Every row gives one point. The points of each table are mixes of a few directions, plus a little noise. How many directions does each table use, and how many do they share? Where both have some left over, give the other angles between the two spaces (their principal angles), to ten degrees, smallest first.

First:
+0.37  +0.10
-0.59  -0.17
-0.28  -0.07
+0.56  +0.13
-0.04  -0.02
Second, 4 rows:
-0.11  +0.07
+0.59  -0.42
-0.18  +0.12
-0.30  +0.21
Directions: first 1, second 1, shared 0; angles 50

First (8 x 6):
-0.22  -0.15  -0.07  +0.25  -0.02  -0.31
-0.22  -0.22  -0.22  +0.14  -0.06  -0.33
+0.20  +0.38  +0.16  -0.16  -0.05  +0.06
+0.39  +0.87  +0.63  +0.01  +0.06  +0.07
-0.29  -0.47  -0.35  +0.09  -0.02  -0.21
+0.23  +0.36  +0.52  +0.13  +0.17  +0.37
-0.28  -0.74  -0.48  -0.02  +0.00  +0.06
+0.19  -0.05  -0.19  -0.44  -0.08  +0.31
Second (6 x 6):
-0.06  -0.13  -0.36  +0.13  -0.18  +0.08
+0.21  -0.08  -0.39  -0.33  +0.01  -0.07
+0.14  -0.01  -0.44  +0.01  -0.04  -0.20
-0.54  -0.17  +0.84  -0.30  +0.04  -0.16
+0.15  +0.32  +0.56  +0.49  +0.14  +0.72
+0.09  +0.05  -0.22  -0.01  +0.04  -0.36
Directions: first 3, second 4, shared 2; angles 50

First:
-0.11  -0.20  -0.49  +0.16  +0.66  +0.52  -0.08  -0.24  +0.11
+0.21  +0.09  +0.24  +0.03  -0.38  -0.22  +0.09  +0.28  -0.10
+0.30  -0.15  -0.16  +0.33  +0.07  +0.22  +0.10  +0.21  +0.00
-0.38  +0.17  +0.28  -0.44  -0.26  -0.37  -0.13  -0.26  +0.01
+0.66  -0.29  -0.01  +0.66  -0.35  +0.06  +0.20  +0.50  +0.02
-0.10  +0.47  -0.02  -0.40  +0.37  +0.20  +0.11  +0.17  -0.29
-0.58  -0.10  +0.16  -0.35  -0.15  -0.37  -0.29  -0.62  +0.23
Second:
-0.27  +0.01  -0.12  -0.18  +0.27  +0.10  -0.11  -0.26  +0.05
-0.58  +0.03  -0.27  -0.38  +0.59  +0.21  -0.23  -0.56  +0.10
+0.25  -0.01  +0.11  +0.16  -0.25  -0.09  +0.10  +0.24  -0.04
+0.56  -0.03  +0.26  +0.37  -0.57  -0.21  +0.22  +0.55  -0.10
-0.53  +0.03  -0.24  -0.34  +0.54  +0.20  -0.21  -0.51  +0.09
-0.07  +0.00  -0.03  -0.04  +0.07  +0.03  -0.03  -0.07  +0.01
+0.64  -0.03  +0.29  +0.41  -0.64  -0.23  +0.25  +0.62  -0.11
Directions: first 3, second 1, shared 1

First (10 x 12):
-0.32  +0.16  +0.18  -0.09  +0.42  -0.16  +0.26  -0.17  -0.29  -0.43  +0.72  +0.41
-0.29  +0.14  +0.17  -0.08  +0.38  -0.12  +0.23  -0.14  -0.25  -0.39  +0.64  +0.37
-0.14  +0.06  +0.07  -0.05  +0.18  -0.08  +0.13  -0.07  -0.12  -0.19  +0.30  +0.18
+0.20  -0.09  -0.12  +0.07  -0.26  +0.08  -0.15  +0.07  +0.17  +0.28  -0.44  -0.26
-0.26  +0.15  +0.15  -0.08  +0.33  -0.13  +0.22  -0.11  -0.22  -0.34  +0.57  +0.34
+0.08  -0.04  -0.06  +0.04  -0.12  +0.06  -0.08  +0.05  +0.07  +0.13  -0.21  -0.11
+0.37  -0.17  -0.21  +0.11  -0.47  +0.17  -0.28  +0.16  +0.31  +0.47  -0.79  -0.46
-0.23  +0.11  +0.12  -0.07  +0.29  -0.12  +0.18  -0.11  -0.17  -0.30  +0.49  +0.28
+0.01  -0.01  -0.02  +0.01  -0.03  +0.02  -0.01  +0.02  +0.03  +0.04  -0.05  -0.03
+0.57  -0.27  -0.33  +0.17  -0.72  +0.24  -0.46  +0.25  +0.49  +0.75  -1.24  -0.73
Second, 11 rows:
+0.09  -0.04  -0.05  +0.03  -0.11  +0.04  -0.07  +0.04  +0.07  +0.11  -0.19  -0.11
+0.21  -0.10  -0.12  +0.06  -0.27  +0.09  -0.17  +0.10  +0.18  +0.28  -0.46  -0.26
-0.22  +0.11  +0.13  -0.07  +0.27  -0.10  +0.17  -0.10  -0.19  -0.28  +0.48  +0.27
-0.58  +0.28  +0.33  -0.17  +0.73  -0.26  +0.46  -0.26  -0.49  -0.75  +1.25  +0.72
-0.39  +0.19  +0.23  -0.12  +0.50  -0.18  +0.31  -0.18  -0.33  -0.51  +0.86  +0.49
+0.17  -0.08  -0.10  +0.05  -0.21  +0.08  -0.13  +0.08  +0.14  +0.22  -0.37  -0.21
+0.34  -0.16  -0.19  +0.10  -0.43  +0.15  -0.27  +0.15  +0.29  +0.44  -0.73  -0.42
-0.24  +0.11  +0.14  -0.07  +0.30  -0.11  +0.19  -0.11  -0.20  -0.31  +0.51  +0.29
+0.11  -0.05  -0.06  +0.03  -0.14  +0.05  -0.09  +0.05  +0.09  +0.14  -0.24  -0.14
+0.18  -0.09  -0.10  +0.05  -0.23  +0.08  -0.14  +0.08  +0.15  +0.24  -0.39  -0.22
+0.33  -0.16  -0.19  +0.10  -0.41  +0.14  -0.26  +0.15  +0.28  +0.43  -0.71  -0.41
Directions: first 1, second 1, shared 1
